Every row gives one point. To make a cloud, some directions were put in groups of two or more. Within a group, all points are equally far from the middle, so they leave a hole (a ring in 2 directions, a hollow ball in 3). The other directions are filled evenly. Then the cloud was stretched, turned, moved and blurred a little. How many holes are there, and how many directions does each take, smallest first?

Cloud (15 x 2)
[[-67 -47]
 [ 44  -4]
 [ 46  58]
 [-58 -20]
 [  1  40]
 [  3  27]
 [-10 -25]
 [ 23  66]
 [ 36  41]
 [ 13   9]
 [-22   7]
 [  3 -20]
 [-35 -15]
 [ -5  11]
 [ 36  -8]]
Holes: 0

Cloud (15 x 2)
[[ -2 -45]
 [-34  -3]
 [-27  63]
 [ 40  25]
 [ 24 -54]
 [ 48 -31]
 [ 46   7]
 [-24 -22]
 [-29 -13]
 [-31  -9]
 [-35   1]
 [-40  29]
 [-37   6]
 [-39  43]
 [ 33  36]]
Holes: 1 (2)

Cloud (21 x 3)
[[ 55 -15 -10]
 [-36  25  22]
 [-16  34 -15]
 [  5   4   8]
 [  2 -51 -73]
 [  6  37  52]
 [ 25  22 -23]
 [-26 -35  25]
 [-65  10   1]
 [ -6 -20 -24]
 [ 71  -4  63]
 [ 65  -7 -34]
 [-29   2  25]
 [ 29  13  14]
 [ -8  58  -8]
 [-23 -32 -56]
 [ 25  28 -15]
 [-12 -25  -2]
 [ 27  44  23]
 [ 73 -14  -6]
 [ 22  58 -10]]
Holes: 0

Cloud (27 x 4)
[[ 29  -4 -14 -14]
 [ 13  45 -50 -20]
 [  6  51  25 -31]
 [ 16  53  55  43]
 [ -5 -20  -8 -45]
 [ 11   1  35 -13]
 [  9  62 -29 -25]
 [ 35 -42 -15 -20]
 [ 41  -1 -18  24]
 [ 40 -54  33 -38]
 [-14  78 -42  -9]
 [-26   3 -18 -23]
 [ -3  34 -10  31]
 [ -2  45 -16  37]
 [ 23  18 -54 -29]
 [-26 -17 -25 -37]
 [  7  36  49  34]
 [ 18  46  45 -23]
 [ 43 -53  53 -46]
 [ 57   9   2 -22]
 [-18  74 -47  -2]
 [ 19  56   7  14]
 [ -7  18  45 -30]
 [ -8 -30  -5 -45]
 [  3  65   2 -15]
 [ 29  44  34  19]
 [ 21  57  25 -16]]
Holes: 0

Cloud (30 x 4)
[[ 37 -21  21  26]
 [-15  79  39 -41]
 [-20 -63  12 -31]
 [ 12 -79  45 -44]
 [-60  24  -9 -37]
 [ 29  22  34  30]
 [ 48  -4 -12   0]
 [-27 -23 -10  18]
 [ 43   5 -16  46]
 [ 57  58   1 -26]
 [-12  51 -15  23]
 [-14 -16  47 -32]
 [-65  24  -2 -14]
 [-24  35  30   4]
 [ -1   5  66  -2]
 [-37 -26  10 -15]
 [-18 -37 -46  57]
 [ 33  35 -22  16]
 [ 10  12 -26  71]
 [ -1  54  -5 -24]
 [ 32 -55  20 -29]
 [ 23  22  -8  49]
 [ -2  24  11  22]
 [  1   2  42 -61]
 [-20  34  64 -10]
 [  6 -23 -25 -15]
 [-66  14  23  -5]
 [ 45   5  28  31]
 [-14  -3 -46 -21]
 [  9  49  31 -13]]
Holes: 0

Cloud (53 x 6)
[[ 51  14  54 -12   8 -32]
 [-17 -62 -20  16 -44 -31]
 [-17 -73  -3  27  29 -63]
 [ 31 -21 -40  -1  35 -24]
 [-50 -48  30  34   7  -6]
 [ 63  -5  31  26   3  14]
 [ 12   9  42  27  54 -40]
 [-47   0  43 -16 -15 -48]
 [ 18  -4 -40 -15  38 -25]
 [-61 -27  24  14   2  -8]
 [ 42  -7   1  49   2  17]
 [ -2  13 -35  39  39 -63]
 [-50  -5 -18  -1 -23 -33]
 [ 15  19   6  -2  44  15]
 [ -9  40  55  -1  23 -49]
 [ -3  -1  31  25  11  26]
 [  9   6  13  69   1  11]
 [ -4  32   7  15 -45 -50]
 [ 77   8 -27  14   5 -27]
 [ 48  -7 -43 -25   1 -30]
 [  9 -25  14 -56 -19  15]
 [-15  15 -20 -21  -9  18]
 [-53  16  29  -7 -22 -21]
 [-24  36 -45  31 -19 -20]
 [-34 -68  -8  16  28 -62]
 [ 37  38 -11 -49  -2 -27]
 [ 67  44  37  15  20  -2]
 [-45  -1 -12  16  43 -56]
 [-44 -61 -15  -5 -37 -33]
 [ 42  38 -59   1 -13   5]
 [-62 -15  52   2   3 -35]
 [ 46 -52  11 -11 -22 -69]
 [ 36  -9 -48 -22 -18   3]
 [  3  39  28  53  11  23]
 [-19 -39  33 -18 -59 -52]
 [ -6  23 -15   3 -19 -69]
 [ 66 -31 -24 -34 -23 -27]
 [ 84   4  -6  -2 -12 -31]
 [ 10 -44  14 -60   9  -4]
 [ -2  16  52  63   9 -49]
 [-39 -38  58 -23 -41 -45]
 [  4  20 -14  41 -40 -39]
 [ 18  50  -5 -40  10   9]
 [ 15 -35  28   4 -39 -72]
 [-12  21 -13  47  63 -53]
 [ 34 -22  44 -46 -38  15]
 [ 67   1  21  -1 -11 -53]
 [  0  39   7  23  29  30]
 [-19  64  24   9 -33 -43]
 [ 56  17  -2  50   1  17]
 [-20 -36 -23   7  34 -62]
 [ 23  48  35 -12  -2  25]
 [ -7  45 -14 -21  -4  21]]
Holes: 2 (2, 3)

Cloud (53 x 6)
[[  4  22 -32 -15  40 -55]
 [ 35 -23 -65 -23  18 -24]
 [ -7 -14  32 -16  29  11]
 [ 15  41  19 -16  60 -25]
 [ 23  -1  33  -5 -31   9]
 [ -4  24  50  52 -10 -29]
 [  0 -18  18   5  52  29]
 [  6 -57 -12 -38  -1 -18]
 [ -5   6 -43  16 -16  14]
 [ 31  -6  20  -2  45  28]
 [-37   6 -16  32  41   2]
 [ 43  40  11  32  20 -24]
 [ 10 -19 -44  50  29   3]
 [  4 -35  10  -7  -5  19]
 [ 29 -23  14  17 -48  42]
 [ 41 -15  22 -43 -20   3]
 [ 46  29 -30  14  44 -23]
 [ 31  26 -17 -16  38  31]
 [ 52  16 -49  17  10  61]
 [  8  -9  25  25  21 -11]
 [ 18  47   2  -7  23 -65]
 [  8  -3  36  -2  27  -8]
 [ 17  31  12 -29  -1  32]
 [ 36   0 -58  16 -51 -12]
 [-16  15 -39   4  40  -5]
 [ -4 -33 -26  -4 -19 -10]
 [-21 -19   5   6  27 -30]
 [ 41  24 -42  13  57 -21]
 [ 42 -38   3  22 -28   4]
 [ 21  -1 -59  27 -34  26]
 [  0  42 -10 -15  25 -70]
 [-22  40 -22  37 -19 -30]
 [  3   2 -35 -73   7   1]
 [ 15  -6  -7  95  -4 -38]
 [ -2 -31 -31   6 -29   3]
 [  4 -50 -38 -13  16  33]
 [  7 -29 -40  38   1  45]
 [ 32  -6 -67  62 -18  16]
 [-19 -11  29   2  40 -36]
 [ -6  -9  17  37 -12  25]
 [ 33  40 -26  29   1 -35]
 [ 11  37  54  35 -27 -44]
 [ -2  39  41 -19  -2  22]
 [ -7 -41 -19 -12 -21  34]
 [-31  -4  17  20 -22 -32]
 [ 48  -9  15  25 -23  24]
 [  7  20  51 -29 -56 -28]
 [ 23  30  24 -17 -47  14]
 [ 14  35  56   7 -43 -74]
 [ -9  66  13   2 -35 -42]
 [-18  13 -45  15  53  32]
 [ -2  33 -44  49   5  31]
 [-16  -2  49  -8 -36 -41]]
Holes: 1 (2)

Cloud (83 x 8)
[[-46  -2  19   4  24  20  24  57]
 [ 16 -22 -49  29  31  26 -13  -8]
 [-15  53   6   0  52 -27 -22  30]
 [-12  -7 -73  29 -18   9   7  23]
 [ 46 -52 -20  52 -19   4  18   9]
 [-23  -3  32 -27  28  10 -20   3]
 [ -4 -15  -5 -36  23 -43 -10  10]
 [  9 -15  24  -8 -48  23 -15 -44]
 [ 29 -19  29  42  22  62  -3 -14]
 [ 29 -21  42   5 -21  31 -43  22]
 [ 23 -18  -4  13 -38  29  53  15]
 [ 33 -45  22 -16   0 -53  24  -3]
 [  6  16   5 -16   6  59  47  20]
 [-19  58   6  -4  10  -8  17  38]
 [ 36 -12  34 -18   5  39  34 -21]
 [ -1  49  59   3   0 -34  21 -40]
 [ 21  21 -74 -13 -38 -35  -8  -9]
 [-59  47 -31   8 -18  34   7  19]
 [-13   9 -24  16 -10 -15  15 -24]
 [-20  -7 -17  -4   3  64 -18   6]
 [ 46   1 -40   7 -31  24  -5 -30]
 [-23  86 -52  13  26  15 -36 -12]
 [ -1 -34 -19  37 -12  12  27   0]
 [ -1  19 -14  23   2  64 -13 -14]
 [ -7 -28  24  11  -4 -43   2 -27]
 [ 16  36 -17  -6  38   9  35  -6]
 [  5   2 -21  19 -13  53 -40  -2]
 [ 20  24  17  -8 -45  -2   2  29]
 [  8 -18 -25  15  -7  50  46   9]
 [-70  11   2 -12  15 -10  17  17]
 [ -4  32   6   0  33 -25   2  31]
 [ -3  -8  18 -27  40  42  33  -7]
 [ 34  14  -2   0  11  35  27 -13]
 [ 25  43 -39  -1  17  26 -11 -16]
 [  4  72  24  32  27   8  -6  25]
 [ 37 -30  28   9  17 -17 -48   4]
 [ 53 -54 -25  -6  13 -11 -41   9]
 [ 51 -48  -7  11 -13  65  -5   6]
 [ 31 -29  36  42   0  37  15  17]
 [-16  18 -45  18   5  -1 -40  -4]
 [ -3  29  15  26 -10 -18   3 -61]
 [ 31  -9  22 -48 -17  16  14  15]
 [ -9 -11 -43  39 -28   6 -33  26]
 [ -8   1  63  30  55  -4 -31   6]
 [ 38 -42 -95  19  -9  17   6  16]
 [ -1 -25 -43  38 -34  50  16  17]
 [ 59 -30  -1  -1  -7  -3 -50   3]
 [ 59 -18   3  58  11  52 -25   8]
 [-38 -15 -61 -46 -17 -35  38  11]
 [-46   6 -17 -56  -6  -2  13  22]
 [ -6  12 -23   1 -25  66  -8  -4]
 [ 53 -37  19  31 -23  68  18  13]
 [ 40 -33 -47  -6 -17  19  23 -24]
 [-33   8  -7 -15  25  53 -27  19]
 [ 35 -31 -37  -9  42   6  14   6]
 [ 30   0 -81 -43 -15 -15  -4  -2]
 [ 12 -24  38  26  54  24  15 -12]
 [-15  15  34 -13 -18 -31   3 -39]
 [ 31 -31 -16 -36 -18   1   4  50]
 [ -5  56 -26 -27  23  16 -23 -11]
 [ 51 -82  10   0  -4  31 -15  35]
 [ 11  63  -6  19  38  41 -28 -24]
 [ -2  37  45   7  18  81 -29  -8]
 [-15  19  -5 -34  21 -59  42   8]
 [ 61  33  -8 -39 -26 -13 -16  12]
 [ 15  21  18 -24 -41  32  36  51]
 [-34 -16 -50  12 -12   0  38  42]
 [ 15  12  -2   2 -56 -11 -13 -20]
 [ -9  58  21  46  26 -15   8 -28]
 [ 33 -88  -4   9 -27 -39  -9  21]
 [ 24 -39  18   6   7  72  -5   8]
 [ 13  20 -15  -8  11  64  19  36]
 [ 20  47  58   8  19 -20 -13  -8]
 [ 25  -6  -9 -40 -35  15  -8  39]
 [-30 -53  45 -38  24  -6   2  -5]
 [ 43 -14 -17  26  16  -4  28 -23]
 [-66  73 -29  16  15  31   6  -6]
 [ 27  25  12  54  -8  35   6  21]
 [ -3 -10 -20 -45 -20  20  14 -30]
 [ 27 -39  49  -4 -34  -7   3   8]
 [ -5  13  11  -4 -52  21  27  45]
 [ 12  38 -51  12 -36 -13 -37   1]
 [  3 -51  49 -15  35  26  26  10]]
Holes: 1 (3)

Cloud (92 x 9)
[[ 39  24  18  64  18 -25  28  10 -14]
 [ 42  12 -20  51  13  11  10 -18  16]
 [ 20  39  34 -37  23  15   7   5 -41]
 [ -7 -21  17  38 -33 -48 -33  45 -14]
 [-35 -32 -21  36   7 -10  27   7  57]
 [  7 -62 -20 -11  28 -64  -7   2 -20]
 [ -3  11 -47  -4  40  18  64 -40  33]
 [-23  40 -29  47   4 -40  -4 -44  -1]
 [ -8  15 -41 -32 -26 -56  41 -14  15]
 [-24  -2 -30 -33 -12 -49  27  20  49]
 [-31  20 -28   8  36  13 -10  24 -40]
 [ -9 -58  32   9 -39 -34   1  26 -31]
 [-22   9  75  57  -7  22  -6 -16 -14]
 [  2  41 -20   5 -31  -2  47  19  47]
 [ 28   1  56   4   5   0  17  -5  77]
 [ -3 -15 -70  -2 -10 -16  60 -22  42]
 [  5 -28 -59  16   8 -27 -32   6 -22]
 [-35  44 -28  15 -19  10  37  33   8]
 [ 22  33  23 -25  35  29   7 -26   1]
 [ -2 -15 -60  16  43 -11  27  32  11]
 [-21   8 -38 -18  10 -47  65 -62   0]
 [ 10  95  -9   4  24 -33   6 -31  -6]
 [  9  44 -47 -15 -14 -46  16  31 -65]
 [ -3  39   7 -60  16 -19 -15 -22  -7]
 [-18   5 -19 -17   7 -65  10 -50 -48]
 [-41  41 -68  -7  15 -37   5 -35 -41]
 [  8  60 -34   4  26  42  40 -28  32]
 [-25 -57  32 -21  10 -44  30  12  45]
 [-18  33  16 -27  43   8  11 -17 -48]
 [ 27  26  44  17 -16  -7  45   6  61]
 [ 45  67 -24   4   9 -15  47 -12  46]
 [-26  75  57 -14  -2  24  23 -33  11]
 [-32 -46  28  10  31  15   2  11 -24]
 [-23 -11 -69 -37  26  -6   0  -5   7]
 [-32  -1 -66 -50   5  -5  39 -17  27]
 [ -8   7  37  40 -13  67   9  25  -9]
 [-20  50 -33   5  35  32  43  -5 -37]
 [-28 -22 -39  39  17 -70  15  20 -39]
 [ 43  53   4 -14  37 -28  53 -16  22]
 [  9  24  10 -36  -9   1   9  12 -78]
 [ 16 -10  16  46 -47 -25   7  42 -40]
 [  5 -11  12   6 -25  34  57  24  45]
 [ 18 -23  63   4 -34  26   9  -3  27]
 [ 16  32 -29   1 -20 -58   6  29 -72]
 [ 18  62 -21  50  22 -51  10   2 -34]
 [ 40 -27  36  10  20 -13  35  -3 -13]
 [  9 -28 -33  39  11 -14  19  59  12]
 [ 22   4   1  28   5  26  65  33  11]
 [  0 -43 -79  -6  17 -36  52 -17  12]
 [ 48   5 -42 -21  -1  -7  10  23  39]
 [ -2 -37 -37  -6  23 -90  20   0 -32]
 [-35 -76  27   0 -17  -1  12   4   6]
 [-57 -17   9   4 -17 -36 -28 -21 -19]
 [-24  14 -52  13 -40 -34  44 -31  -4]
 [ 43 -10  26   8  18 -17  25 -38  10]
 [-12  78  58  15 -16   3 -21  -8   0]
 [-19 -38 -32  35 -45 -12   1 -14   2]
 [-25  31 -87  -5   7 -36  54 -34 -34]
 [ -5 -23 -18  71 -19 -21  14  38 -14]
 [-34 -60  22  -9 -16  16   8 -19  17]
 [-19 -43 -15 -10 -24  21   4  58  -7]
 [-56  15  -1 -14  28 -14 -13  32 -41]
 [  1  -6 -53  17  46   3  21  26   9]
 [-12 -79   8  -6   6 -34   0  21 -45]
 [-24  55  59 -11  15   9 -16  32   9]
 [-34 -35 -26  -1 -15 -33  56  28  18]
 [-21  23  11   3 -15  16 -38  49  15]
 [ 21   0 -13  11 -10   5  50  58  15]
 [-14  24  24   7  11  48  65  16  15]
 [-32  59 -48  30 -15  -4  42 -55 -14]
 [-20   2 -28 -17   6 -64  39 -59 -18]
 [ 10  -3  -1  47 -18  -8  21  33  58]
 [-19 -21   1  25 -41 -16  55 -25  11]
 [ 35  77 -24  16 -13 -12  59 -33  11]
 [ 29  56 -32 -15  -1  -7  73 -14 -24]
 [-22  30 -23  -9   3 -12 -16  66 -35]
 [ 27  34  21   6  47 -40  37  25  16]
 [ 61  17   7   2  12  19   1   9   8]
 [  1 -22 -21 -48  10  17  21 -28 -12]
 [-23 -15   5 -12 -20 -59  12 -47  -6]
 [  3  65  33  19 -45 -15 -18   7  -9]
 [-14  18 -12   7  63   0  51   4  11]
 [-16 -54 -52  11  -8 -39   3 -17  26]
 [  6  26   0  -9  53 -72  28  14  -1]
 [ 33  67  -4  23 -15  26   0 -14 -61]
 [  5  88 -33   6  33 -34   6  -2 -23]
 [  5   4 -14  18   7 -13  84  -4 -26]
 [ -5  34 -44 -26  16 -31 -37  11 -35]
 [ 21  80  17 -14  -1 -32  28 -41   1]
 [-40  13 -13 -12  47  15   9   7 -39]
 [-28 -10  41 -20 -30  47  14  15 -27]
 [-47  52  20 -29  11   1  21 -53   4]]
Holes: 3 (2, 3, 4)

Cloud (102 x 9)
[[-28   4  28  16  44 -26  21 -59  24]
 [ -6  -3 -21 -31   8 -29 -26  53 -17]
 [ 15 -44 -31  -8  36   4  62 -54   1]
 [ -1 -41 -30  -4  48   7 -11   5 -69]
 [ 22 -55   9  13  -6 -20  19  16  46]
 [-28  56 -20   4 -14  31 -21   1 -72]
 [ 44 -31 -40  31  52   2  27  36  -4]
 [ 23 -72 -14  13  21 -26  66  -3 -14]
 [ 42  -4 -24 -69   9   8  26  33 -59]
 [ 48 -66  -8  24 -27 -18  -3 -24 -59]
 [-48  33  57  21 -12   8 -19  -9  12]
 [ 32   0 -33  -7 -46  -2 -28 -10 -87]
 [ 13  41 -61   8  38  21  14   8  14]
 [ 42  41 -31  -2   5  20   9  39  24]
 [ -2  20 -18 -38  44 -37  26  37 -18]
 [-46 -11  -4  68  44 -22   8  -4 -11]
 [-53  -9  18  43  19  64  49  20  -3]
 [ 24  -6  42  53 -13  23  53   7 -11]
 [ 66 -22  -6 -70   6  -9  26  16 -57]
 [ 12  32 -14 -12 -56  39  21  13 -48]
 [ 42  14 -47 -14 -31 -28  14 -51  -6]
 [ 34  13 -25  61 -34 -15  14 -50 -37]
 [ 33  25  21 -37 -29 -45 -15 -12 -62]
 [-17 -22  -1   1  65  26 -11  21  38]
 [  1  46  -7  10  66  39   9 -18   6]
 [-19 -13 -22   3  71 -19  28  21  46]
 [ 37 -24 -24  40  31   0 -17 -55 -48]
 [ -1  58 -13   7 -20 -47 -11  27  -9]
 [ 34 -52  53  32  -2  23   0 -20 -30]
 [-15 -37  11 -10  41  42  49 -38 -67]
 [ 37 -76  14  17  20   0   8  28 -16]
 [ -6  28  20 -33 -17  61  12   7 -40]
 [ -4  11  32  41 -37 -12   1 -58   8]
 [-18  61 -27  23  41  16  -7  24  42]
 [ 11 -50   9  52 -35  13  58  39 -45]
 [ 36   3 -24 -12 -58   7  29  -5 -91]
 [ 57   0 -57 -18  -2  13 -25  22 -22]
 [ 12  35   5 -54  24   2  14  48   9]
 [ 49 -70  28 -38  13 -20  33  -6  21]
 [ 21  -7 -35  36  18 -24 -41   0   4]
 [  3   2   5  15  39  82 -10  12  13]
 [  0  -8   4  42 -37  40  51 -41 -34]
 [  3 -13 -31 -13  43 -36 -30  -1 -22]
 [ -6   6 -48 -16  23 -56  39 -13   5]
 [-16  47 -32 -34  -1 -38  -5 -11  45]
 [-33  -9  24 -22   4  45  46  33 -12]
 [ -7 -56  15  14   3   7  56 -31  33]
 [ 23  51  -8  13  -9  42 -60  -5  -2]
 [-69 -16  36  27  11  12  27 -34   8]
 [-32  21  41  13  37   8 -23  43  -1]
 [-54 -27  60  26   0   5  35 -28   2]
 [-10 -18  34 -18  28  11  -5  59 -20]
 [  3 -14 -19 -42 -22 -46  58  13  36]
 [ 11  24 -50 -40  27 -24  13 -49 -49]
 [ 14 -27 -55  -9  34 -17   8  45 -14]
 [-17 -40 -20  51  -2  23  54 -31 -29]
 [-24  -5  37 -39  -6  18 -37 -15 -18]
 [-33  27 -10  -7 -26  19  19 -53 -27]
 [-29 -47   0 -17  -3 -17  26 -19  36]
 [-33  51  31 -18  -7  46  11  25 -10]
 [ 29   7  -1  17  -1 -42  45  22 -13]
 [-26  42  14  11 -45   4 -19 -33 -57]
 [ 53 -14 -32 -36   7 -16  19 -39 -95]
 [ 54  34 -33 -82 -33 -25 -19 -11 -43]
 [ 35  14   6 -46  30 -53 -12   0 -13]
 [ 35 -18   7 -19 -22  16  47 -53 -89]
 [ 59  -8 -28 -46   8 -15  -2 -39  46]
 [-53  30 -29  11  42 -32  12   8   9]
 [ 11  23 -26  -4  15 -26 -29 -44 -58]
 [ 54 -18 -11  54  23 -23  -3   2  18]
 [-12  52 -25 -19   3  58  18  -1 -35]
 [-33 -43 -32 -42  25 -20  51  20 -18]
 [ 26 -19  36  38   8  74  23  -3  -1]
 [-53 -19  -7  14   5  -3  28  46 -60]
 [ 17 -69  -6  22  45  33  45 -20   9]
 [ 18  45  35  22   2  34 -26  27 -46]
 [ 17 -34 -38  13  19  21  -9  67 -45]
 [-38  37   8 -43  22  45  25 -35  19]
 [-15  -5  14  14 -69 -18  18 -20 -16]
 [ 42   7  -9 -42 -41 -25   8  21 -88]
 [ 35  26 -37 -17   8  42  -2  -6  28]
 [  1   9  -4  23  -5 -36 -29 -39  30]
 [ 59  10 -46 -13  26  10  26   1 -64]
 [-16  -5  14 -14  -3   9   8 -83  21]
 [ 18 -13 -25 -42  56  42  32 -35 -64]
 [  5  56 -14  46  15  -5  34  -1   7]
 [ 16  49 -42  10 -22  39 -23  12   8]
 [-22 -27  14  12 -31  36  48  18 -11]
 [ 62 -11  27 -10 -15  21  15 -73 -13]
 [  1  29  -5  11 -42   1  53 -40  -1]
 [-55 -22  22   0 -21 -26  36  27  23]
 [  5 -11 -26  13  -8 -41  70  -8 -27]
 [ 65  13  29 -29 -36  23 -20  -8 -29]
 [-26 -25  45  24 -14  20  -3 -50 -43]
 [  4  70  -5  34  13  30 -39  -9  29]
 [  0  22 -45  20  18  42  25 -52 -36]
 [ 63 -51  10 -22 -41 -29  39 -51 -12]
 [  8  31  40 -35 -45  19   4 -61  -6]
 [-14 -49  55  13  -7  15   2 -24   9]
 [ 47  13 -53 -15  33   8  39 -29  -7]
 [-22  30  -2 -18   0 -44 -20  11  56]
 [ 25 -70  12  48   8  31  13 -13  11]]
Holes: 1 (8)

Cloud (89 x 9)
[[  8  30 -29 -16 -46  23  44 -32 -12]
 [  3  34  28  21  20  35 -43  -5  -1]
 [ 46  18 -18  15  26  28  29 -54  27]
 [-45   6 -10 -35  14 -52  -3  19  14]
 [ 75  -6 -25 -16  -2  -8  19 -48  19]
 [-41   9 -44 -15 -42 -29 -28  15  -9]
 [ 48 -40 -20   2  60 -38 -45  21   0]
 [ 95   7  21  23  27  17   7 -31   4]
 [-16  37  -8 -12 -30 -29  47  -3  36]
 [-26 -19 -17 -19 -28  22   2 -17 -29]
 [ 53  25  15  -7 -11  24 -49  19  15]
 [ 78  21 -12  33  18  23   5  -8 -34]
 [-31  55   0  31   7 -26  38 -13  21]
 [ -8  17 -24 -30 -42  -2  41 -48  21]
 [ 41  51  35  11  32  25   1 -13  45]
 [  9  22  -5  37  -1   7 -44 -23 -33]
 [ 27  31   3  35 -23 -12 -22  22  39]
 [-32  13 -36 -18 -46 -32 -22  -8 -19]
 [-45   0 -17 -26   5 -41 -51  27  19]
 [-19  46  18  33 -18 -29  13  43   7]
 [ 75 -25 -25  45  44 -33 -25   7 -19]
 [ 20 -20 -49   3  23  19 -55 -11 -20]
 [-11 -26 -25  40  10   0  -8  30 -56]
 [-32  43 -35  27 -23  11  14  -7 -31]
 [ 14  13   4   9  33  39  34 -25  -6]
 [ 16  28  -4 -33  19  31   2 -44  58]
 [ 22  44  59  46  23   3  -1 -17  14]
 [ 12  55  44  40  14 -16  12 -17  52]
 [ 36  19  47  37  18 -21  32 -34  32]
 [  1  36  34  28 -25 -33  11 -25  -9]
 [ 10 -16   2  10  38 -12   0  37  43]
 [ 20  10  -9  45   8 -30  45 -47  29]
 [-46  17 -57 -22 -26   3  15 -27  27]
 [  6   3 -32 -17  20  12 -18 -29  63]
 [-19   0  49   3  -9 -21   5   4  39]
 [-32  43   1  19  -6 -14 -34  21  41]
 [ 31  -1 -35  55 -16 -12  -5  -4  18]
 [ -6  -8 -47 -10 -13 -32  -7  11 -58]
 [  1  39 -49   0 -46 -13 -11  12  -4]
 [ 32  22  41   5  36 -36 -14  35  17]
 [ 14  17 -13 -18 -17 -16  45  12  30]
 [  8   6 -28 -40 -23 -36   5  -6 -29]
 [ 45 -40 -20  54  10 -44   9   6 -38]
 [ 23  18 -20  16  39   6  22 -24  53]
 [ -8  -9 -51  45  30 -18  -6  -9  21]
 [-23 -41  -2  -1  30  14 -18  -9 -26]
 [  3 -16  21  55  53 -42 -32  10   0]
 [ 74  17 -16  25  13 -44   4  16   4]
 [ -4 -47 -42   6  54  -4 -21  20  11]
 [-22  39  -7  56 -12 -30  21   6 -26]
 [  4 -10 -10  56 -14 -22 -14 -31 -27]
 [ 66 -40 -28  35  -8 -31  13  -8 -25]
 [ 70   5 -16 -22   7  -7 -42 -45  16]
 [ -1  24 -51  37   4   8 -24   0 -10]
 [-25  49 -22  18 -23 -34  38 -13   0]
 [ 94 -14 -20  -5  -1 -12 -35 -21   7]
 [-32  -4  36  -3  36 -34 -27   0  10]
 [ 28 -12  -9  14 -59  -2 -24   0 -19]
 [-41  30 -34   6 -52 -17  -1 -23  -9]
 [-76 -25 -32  -8   2 -31   1  12  17]
 [ 24  -2  -5 -35  14 -24 -40  48  -7]
 [ 32   7 -38  -3 -58  21  25 -19 -10]
 [-22 -34   7   9  45 -46 -42   5 -10]
 [ 18  -2 -21  16  15 -75 -19   2  15]
 [ 14 -15 -48 -35 -32  14 -32  14 -18]
 [ 45 -14  11   6  64 -38 -18 -21  38]
 [ 39 -11  16  25  47   8  26 -20 -25]
 [ 30  65  41  38 -20  -1  13 -16 -12]
 [ 35  19  32  23   1 -30 -48  -1 -18]
 [-28  -3   9 -33 -25   7  24  10  22]
 [  5  30  12  57  -3   4  41  26 -20]
 [ 46  14 -46   9  15  -3  22  10 -28]
 [ 22   1  34 -32   2 -17 -13   6 -14]
 [ 38   6  22  13  24 -22 -56  46  10]
 [ 51 -24 -22  18  10  -9  21  20 -49]
 [-64   6 -12  -7 -14 -42 -18  35  22]
 [ 33  22  33  21  -2   0  -2  16  59]
 [ 39 -44 -22   0  58 -13  -7 -35 -13]
 [-15  27  42  13 -40 -10  -3   6 -11]
 [ 16   7 -21  16  42  -8  13 -18 -47]
 [-12  52   0  35  34 -13   7  18  -9]
 [ 35  76  -2   6  -6  12 -10  -9   6]
 [ 56 -21   1 -31  28   2  12  -7  13]
 [-37  -8 -26  55  23 -27 -28  21 -14]
 [ 37  -2  -8 -32  -6  11 -13  37 -21]
 [-17  34  18  12 -50  -6   0  -4 -29]
 [ 23 -17 -54 -30 -20 -36 -16  14 -34]
 [-21  10   3 -33  12 -15  -2 -57  34]
 [ 29  11 -21  41  15 -53   1  -7  35]]
Holes: 1 (9)
